Every row gives one point. To make a cloud, some directions were put in groups of two or more. Within a group, all points are equally far from the middle, so they leave a hole (a ring in 2 directions, a hollow ball in 3). The other directions are filled evenly. Then the cloud was stretched, turned, moved and blurred a little. Count the holes, and give their numbers of directions, smallest first.
In the rows, zero is written as 128.

Cloud (22 x 3):
[[162 142  91]
 [ 82  90 149]
 [128  78 107]
 [151 154 171]
 [124  82  92]
 [ 99 159 155]
 [115 181 107]
 [ 96 165 131]
 [ 86 129 189]
 [ 89 168 109]
 [ 73 117 113]
 [120  86  78]
 [142  95  80]
 [ 75 110  82]
 [105  60 183]
 [173 111 186]
 [ 91 157 143]
 [110 178 114]
 [ 99  78 122]
 [170 114 153]
 [120  80  95]
 [152  81 138]]
Holes: 1 (2)

Cloud (31 x 4):
[[159 149 129 168]
 [149 165 113 117]
 [167  95 139 120]
 [144 164  81 146]
 [157 156  95 182]
 [134 169 152 152]
 [165  77  93 128]
 [ 80 133  82 182]
 [147  74 116 124]
 [ 87  96 163  76]
 [ 99 147  70 137]
 [160 137 195 115]
 [142  85 174 134]
 [ 79 115 162  69]
 [171  86 130  76]
 [ 91 156 160  63]
 [ 74 109 166 112]
 [171  97 100 164]
 [ 89  84 177 168]
 [119 164 105  94]
 [ 70 100 183 145]
 [172  96 132 100]
 [122 175 183 133]
 [121 169 124  93]
 [ 71 120 152 128]
 [ 95  82 165 165]
 [ 88 130  81 137]
 [163 140 108 196]
 [ 74 105 136 163]
 [154  67  86 112]
 [139  82 162 135]]
Holes: 1 (2)

Cloud (51 x 6):
[[156 175 100 128  87 179]
 [164 139  97  77 138 173]
 [ 99 189 123 126 166 102]
 [ 69 136 103 141 168 110]
 [150 170 113 116 158  91]
 [162  89 171 110  90 157]
 [107 153 152 177  85 137]
 [160 157 127  96 188 121]
 [104 150 161 166 156 207]
 [ 87 119 182 100 143 197]
 [ 86  99 140  98 140  94]
 [175 156 139 176 163 147]
 [160 132  98  97 179 164]
 [152 127 107  76  98 112]
 [ 97 101  96 157 155 115]
 [ 94 134 167 187 171 158]
 [ 95 140 122 151 103 206]
 [181 146 173 122 107 196]
 [135 172 145 152 107 208]
 [ 98 145 180 146  80 152]
 [173 133 172 144  88 125]
 [ 87 173 153  78 112 168]
 [ 81 122 158  77 153 184]
 [139 177 100 116  97  99]
 [156 177 141  82 178 152]
 [ 71 142 160 111 196 132]
 [114 101 117 101 158  89]
 [173 122 102 142  81 137]
 [173 108 111 130 127 202]
 [161 138 110  63 130 166]
 [100 147 187 152 165 198]
 [130 180  96 134  78 130]
 [140  96 108 161 183 149]
 [148  88 184 136 179 127]
 [114  97 160 102 193 113]
 [ 88 109 104 153  86 157]
 [ 78 134 179 109  92 146]
 [107 165 188 107 114 191]
 [133  86 173 109 131 102]
 [ 89 128 111 149  90 189]
 [119 192 103 126 148 186]
 [162 159 184  99  97 178]
 [146 173 158  70  98 153]
 [156 170 181 157 161 184]
 [ 70 134 135  76 111 159]
 [174 101 161 157 179 169]
 [ 81 128  91 125  99 178]
 [139  94 165  97 129  97]
 [145 167 173  85  86 145]
 [116 187 101 127 132 192]
 [ 89 154 109 171  95 127]]
Holes: 3 (2, 2, 2)

Cloud (80 x 8):
[[119  87 173 139 108 108 137 113]
 [128  72  68  92 123  85 146 148]
 [135 104 105 189 128 102 182 171]
 [185 110 139 141 170 132 123 195]
 [145 139 166 106 117 119 108 206]
 [ 99  87  83 109 138 118 182 191]
 [159 125  70 175 133  92  92 180]
 [170  73 140  93  82 142 114 127]
 [111 122  77 113 199 138 131 149]
 [138 148  77 134  45 150 128 139]
 [156 171 126 148 110 174 153 183]
 [152  64 112 137 101 196 147 142]
 [134  67 105 104 118 169  94 202]
 [143 120 177 156 130 101 139 192]
 [202 117  97 109 125 160 159 171]
 [139  94  61 137 190 121 147 130]
 [132 111 124 177  91 187 119 111]
 [165  95  91 153 189 157  94 157]
 [ 87 129 117 168  80 138  93 188]
 [142 135 157  96  68 130 156 183]
 [ 88 146 109  91 128 160 183 159]
 [132 136 167 101  96 112  95 187]
 [187 107 134 103 100 147 170 124]
 [136 161  87 120  95  81 123 184]
 [ 84  85 133 106 158 153 140 114]
 [181  66 103 111  91 140  82 142]
 [ 86 109  77 115  98 102 172 126]
 [140 114 118  90 159  99  91 198]
 [ 95  90  65 149  72 143  97 135]
 [ 87  96  86 100  79  92 122 168]
 [152 105 146 193 157 143 107 174]
 [ 76 151 141 167 138 158 127 178]
 [ 77 110 120 106  84 186 157 165]
 [ 92 140  76  95  95 159 119 198]
 [200 101 105 141  98 144 118 197]
 [153  66 106 124 171 160 170 153]
 [146 111  44 111 115 134 121 205]
 [123 101  57 145  80 129 156 196]
 [ 95 151 162 131 154 173 141 152]
 [125 160  84  90  68 142 102 166]
 [106  68 140 135  72 101 134 174]
 [ 73 150  91 130 168 142 114 141]
 [206 110  91 120 129 122 160 174]
 [125 108  96 112 203 112 120 173]
 [106  85 142 128  80 169 118 204]
 [108 103  60 101 155 173 156 163]
 [162 135 141  92  71 122  95 140]
 [145  67 117 143 136 181  75 149]
 [ 94 148  86 146  82 164 132 100]
 [ 89 101  78 100 131 174  83 155]
 [ 73  87  99 117  99 190 123 159]
 [177  74 142 140  98 102 156 147]
 [121  71  79 158 131  92 176 155]
 [120 151 128  78  95 143 182 167]
 [101 119 149 168 138 127 184 187]
 [126  46  78 132 101  96 126 133]
 [158  74 125 111 165 158 169 132]
 [147 117  54 134 184 137 143 180]
 [149  81 141 164 182 144 133 185]
 [167 138  78 179 138 181 106 150]
 [162  81  61 103 126  90 133 117]
 [119 156 129 108 112 110 113  90]
 [107  60  89 138 108  87 163 155]
 [135  50 104  90 103 167 113 125]
 [159 116  85  63 132 154 162 164]
 [ 83 152 112 101 145 168 115 118]
 [109 102  56 125 121 151 117 213]
 [ 94 125 169 138 113 141 118 102]
 [173 116 131 148 148 144  96  92]
 [102  77 139 100 155  99 101 127]
 [118  87 151  95 121 105 118 213]
 [188  91 101 102 103 117  75 159]
 [190 133  80 107 133 133 118 201]
 [138  72 105 171 156 138 102 209]
 [ 95  97 103 121 174 132 142 213]
 [129 120  58 163 126 121 168 200]
 [152 143 170 156 126 110 120 194]
 [121 128  76 187 108 184 124 174]
 [165 156  75 137 174 162 112 153]
 [137 175  95 109 111 116 137 204]]
Holes: 2 (4, 4)

Cloud (106 x 9):
[[176 162 146  82  47 140  95  88 146]
 [151 113  68 121  66  97 104 176  95]
 [ 66 168  93 119  88 161 110 124  89]
 [ 96 135 120 107 115  64 168  99 163]
 [149 174 193 113 140 103 148 144 127]
 [170  90 143 138 147 137 135 127  98]
 [ 91 181 145  52 154 145 102 147 138]
 [159 151 138  84 125  69 101 100  47]
 [142 189  99  98 143  91 159 157  80]
 [136 183 103 156  90 103 141 178 176]
 [151 195 136 117 151 110  81 140 153]
 [189 135 123 105 166 114 162 106 163]
 [122 198 157  98 124 167 121 113 147]
 [150 108 166  88  89  79 159 107 143]
 [ 76 127 102  52 118 136 123  77 124]
 [108 193 101  75 156  94 119 146  78]
 [ 87 168 141  61 130  89 162  97  65]
 [185 124  86  57 135 111 158  86 149]
 [173 125  85  58 104 145 160  76 158]
 [141 104 110  80 100 171 190  72 144]
 [171 155  95 139 120 164  96 112 117]
 [186 152  83  62  71 107 132 163 141]
 [ 94 109 102 132 165 108 139 148 142]
 [ 67 112  91  79 168  95 139 154  76]
 [165 147 170 111  75 106  94 140 113]
 [143 121 151  81 101  67  76 178 151]
 [191 162  89 103 136  80  93 195 137]
 [ 79 155 140 151 108  93 112 100 130]
 [189 158 139 106  61 153 121  91 159]
 [173 113 114 126  83 169 140 110  67]
 [ 66 166 114 111 111 170 172  71 122]
 [ 99 190  61  91  92 150 140 132 151]
 [152 143  40  85  85 137 127 120 132]
 [ 72 153 133  60 147 156 121 103  85]
 [115 120  80 124  94  68 137  95 115]
 [135  87  75 126 174 114 126 143 102]
 [184 145  90 103 135  81 130 168 167]
 [ 82 164 124  97  59  96 105  89 104]
 [135  91 106 102 143 148 109 140 152]
 [183 168 140 117 144 129 112 107 165]
 [100 202 141 108  78 111 166  97 107]
 [172 139 117  50 168 126 143 163  97]
 [ 96 177 120 103 168  78 160  99  93]
 [ 86 181  79 105  59 114 123 128 137]
 [121  96 163 115  86 136 124  98 147]
 [150 108  90  58  59 105  79 182  95]
 [170  96 148 133 114 156 142  91 109]
 [141 213 128 127  61 128 140 102 139]
 [112 108 141  92  55 112  88 166 106]
 [120 184 164 107  84  73 135  57 113]
 [100 200 122  94  75 115 112 146  78]
 [ 74 134  81  93 168  88 119 120  95]
 [169 152  98 160 145  87 144  84 133]
 [119 161 159  17 115 101 155 133 117]
 [152 164  84 122  83 106 171 147 109]
 [ 87 144 145  94 117 132  70 101 180]
 [ 96 165  95 140 118  72 120 140  93]
 [ 67 142  91  80 120 158  92 168 179]
 [134 181 100 134 143 168 158  86 150]
 [165 147 108  51 132 154  70 178 125]
 [154 112  83  95  60  96 141 109 128]
 [140 128  97  85  84 173 178 134 158]
 [122 167 134  28  85 122  98 132 103]
 [109 161  39 111 114 147 106  85  81]
 [182 186 113  93  72 102 128 135 101]
 [ 67 143  96  59 158 103 104 146 126]
 [138 133 133  58 141 116  52  91 144]
 [168  94 136  94 159 101 104 130 116]
 [130 146 166  39 113 173 161 113 122]
 [144 148  64 150  71 159 100 156  90]
 [110 190  67  77 129 104  87  88  88]
 [134 177 165 115 128 145  84 157 128]
 [165 194 148 120 127  93 165 175 134]
 [ 83 174 124 108  82 150  98  70  97]
 [189 183 124 105 135  79  96 169 158]
 [ 81  93 113 103 167  91 114 174 103]
 [121 169 110 164  99  85 151  66 106]
 [121 100 153  80 154  90 180 170 151]
 [139 174 156 138  94 140 120 153  65]
 [167  84 101  88 150  82 161  88 102]
 [151 219 124  98  69  79 115 114 138]
 [169 198 136  87  88  85 159  64 109]
 [141 143 188  89 110 175 152 171 133]
 [126 110  63 114  82 164 136 102 106]
 [103 120 136  95  59 138  52 109 114]
 [137 103 122  98 110 164 108 150 162]
 [157 151 105 130 156 156 154 156 166]
 [142 108 150 119  81 116 107  86 204]
 [ 69 171 102  64  76 126 142 113 148]
 [172 139 112 122 127 176 124 114 105]
 [146 159 161  35 100 125 177  71  94]
 [ 93 100 157 125 108 137 142  74 154]
 [175 157 170 112 125  87 118 137 122]
 [153 160  68  82  98 135 173 169 104]
 [188 130 123 101 145 139 110  96 158]
 [ 77 177  96 119 120 183 155 133  90]
 [141  96 108  91 158  96 132 190 132]
 [137 129  73 117 135 166 140 122 159]
 [119 148 175 139 131 121  97  92  77]
 [150 164 156  99  81 157 105  75 105]
 [192 148  64  98 139  80 119 109 131]
 [146  98 141  81 158  97  75 135 110]
 [135 114  89 151 105  98 141 175  91]
 [103 199  83  80 148  90 126 151 113]
 [ 95 152  62  93 136 110 160  56  74]
 [105  95  92  60 101 159  78 150 104]]
Holes: 2 (3, 3)
